Each row of a before or after table is a point. One or more steps were done to the points. Then noise was added and the rows were shuffled. The steps act on columns, c1 being the first. What was done? A step turns or swaps two columns, mirrors them in a line or flattens them onto one, adds a multiple of one to another, or multiplies or shifts one. Angles are multiples of 10 degrees, from the lower column toward the higher: turns from -170 to 170, lines from 10 to 170 but not 90. Use the fewest steps. Two steps may share a column if one is a turn and the other turns, adds or multiplies; they go together, in the order done. Otherwise the lowest column goes first.

Before (13 x 3):
[[   0   -9    3]
 [ -26   42  -16]
 [ -17    9  -14]
 [ -26   -8    5]
 [   0   11 -121]
 [ -21   -2  -38]
 [  10  -12  -60]
 [ -21   13   -7]
 [   6  -14  -12]
 [ -17    8    5]
 [ -30   16  -15]
 [ -29  -11    3]
 [  23  -15    4]]
After (13 x 3):
[[ 14 -54  10]
 [ 22 -68  17]
 [-12 -73 -19]
 [  4 -71   2]
 [  5 -20  33]
 [  4 -45  32]
 [ 23 -71  17]
 [-55 -74  31]
 [-15 -60  41]
 [-91 -50  80]
 [-10 -75   1]
 [ -5 -48  19]
 [  9 -47  24]]
Steps: turn c1 and c3 by -130 degrees; shift c2 by -60

Before (10 x 4):
[[ 65   5  -5  57]
 [-40 -65 -10  89]
 [ 17 -24  -3  23]
 [-31 -66 -25 -43]
 [  6  -8 -23 -41]
 [-47 -88  46 -12]
 [ 35   5 -31  43]
 [-58 -11 -20 -21]
 [ 39  39  11  84]
 [ 21 -41  76  23]]
After (10 x 4):
[[-28 -13  22  -8]
 [ -8  -6 -23  41]
 [ 31 -45  67 -52]
 [ -1  61  -8  27]
 [-78  61 -33 -34]
 [-44 -13 -18 -76]
 [-57  51  81 -37]
 [-59  43 -25  43]
 [ -2 -36  53   6]
 [ -7 -66  53 -23]]
Steps: turn c1 and c2 by -100 degrees; turn c3 and c4 by -120 degrees

Before (13 x 6):
[[ 26   1 -10   0 -33 -22]
 [  9  19  18  78  17 -29]
 [ 26   4 -99 -22  17  42]
 [ 15   9  -5 -23 -16 -14]
 [ 25 108  26 -14 -31  10]
 [  5  -5   7  -1  20 -11]
 [-18   4  34   5  -2   3]
 [-54  26   5  60  22   9]
 [ 27 -22  18  -6 -11   8]
 [ 18  -1   3   0   3 -10]
 [ 11 -16 -64  55   8  16]
 [  6  21 -31  -7  24 -16]
 [-34 -24   6   7  17   7]]
After (13 x 6):
[[  4  26  -4  -7 -38 -39]
 [-54   2 -24  58  -7  24]
 [  7  -2 -22  -4  -5 -30]
 [-18  -4 -16   8  29   8]
 [ 25 123  16 -13  41  23]
 [ 23  18  34 -20 -95 105]
 [ 12  -7  23  55 -58  38]
 [-33 -40 -18   6  -3  17]
 [ 25  13  38   0   7 -55]
 [ 12  18  15 -20   4 -37]
 [  9  24 -24  75   7 -76]
 [ 24  -7   0  -5  19  21]
 [ 18   9  -3   2   2 -27]]
Steps: add 0.5 times c1 to c2; turn c3 and c5 by 120 degrees; multiply c6 by 2.5

Before (9 x 8):
[[   4    7   43    0  -24  -12   -7  -43]
 [  60   36  -43 -105  -82  -46  -50  -17]
 [ -28    2   11   66    5    6   12   58]
 [ -37  -56  -30   69   -8  -13   54   34]
 [   6   33    1   24   33    0   54  -27]
 [   3   16  -43   90   13   -5   14  -41]
 [ -24   -9   23  -27   27  -48  -32    9]
 [  66  -72   -3   38   13   -2   -9   44]
 [ -26   39   37   79   21  -66   52  -14]]
After (9 x 8):
[[-119  -41    7  -30   27   13    8   58]
 [  67 -109  -47  -74   28   16   -3  -42]
 [  -2   17    5  -84   32  -10   -4   49]
 [ -95  -42  -29 -108   13   55  -12   44]
 [  63   29   40   32   -2   -9   -7  -47]
 [  -2  -58   32    5   36   50  -61  -13]
 [  82   23  -40   73  -61  -48  -50  -21]
 [ -41   48   23   24   45  -32  -48   10]
 [  44  -37   -4    6   54   53    2  -30]]
Steps: add -1.5 times c8 to c1; add -1 times c3 to c4; turn c2 and c4 by 130 degrees; shift c5 by 20; swap c6 and c7

Before (10 x 9):
[[  38   35   12   16   -2   71   70  -16    7]
 [  68   23    0   17   14   -8   44  -25   42]
 [ -15   13    4   -2   54   28   66    0   25]
 [ -12   42   -2    8  -94  -24   -1   48   -4]
 [ -35  102  -56 -113   43   40   37  -60  -89]
 [  32   72   42   28  -16   21  -16    8   -1]
 [  46   12   55  -30  -43  -44    5   24  -32]
 [ -23   44   68  -53  -20  -42   16  -70  -22]
 [ -24  -17  -37   52   20   45   36  -25  -16]
 [ -10  -10   18  -26  -42    6  -30  -11   42]]
After (10 x 9):
[[  -8   28    0  -54   -7  -43   20  -66    5]
 [  27   25   -1   17   69   71   69  -19  -13]
 [ -23    9   -1   -2  122   27   64    1   13]
 [ -24   -7    1  -26  -71    4  -29  -13   14]
 [  12   72    0 -112   83   38   39  -59   -8]
 [  48    5   -2  -30  -36  -45    7   23  -30]
 [  34   14   -1   18   55   -5   43  -25  -20]
 [  28   53   -2   27  -30   20  -14    5  -15]
 [  -5   30    1    9  -93  -25   -1   51    3]
 [ -13  -14   -1   56   56   44   36  -27    6]]
Steps: flatten c1 and c9 onto the line at 150 degrees; multiply c2 by 0.7; multiply c3 by 0; add 1 times c7 to c5
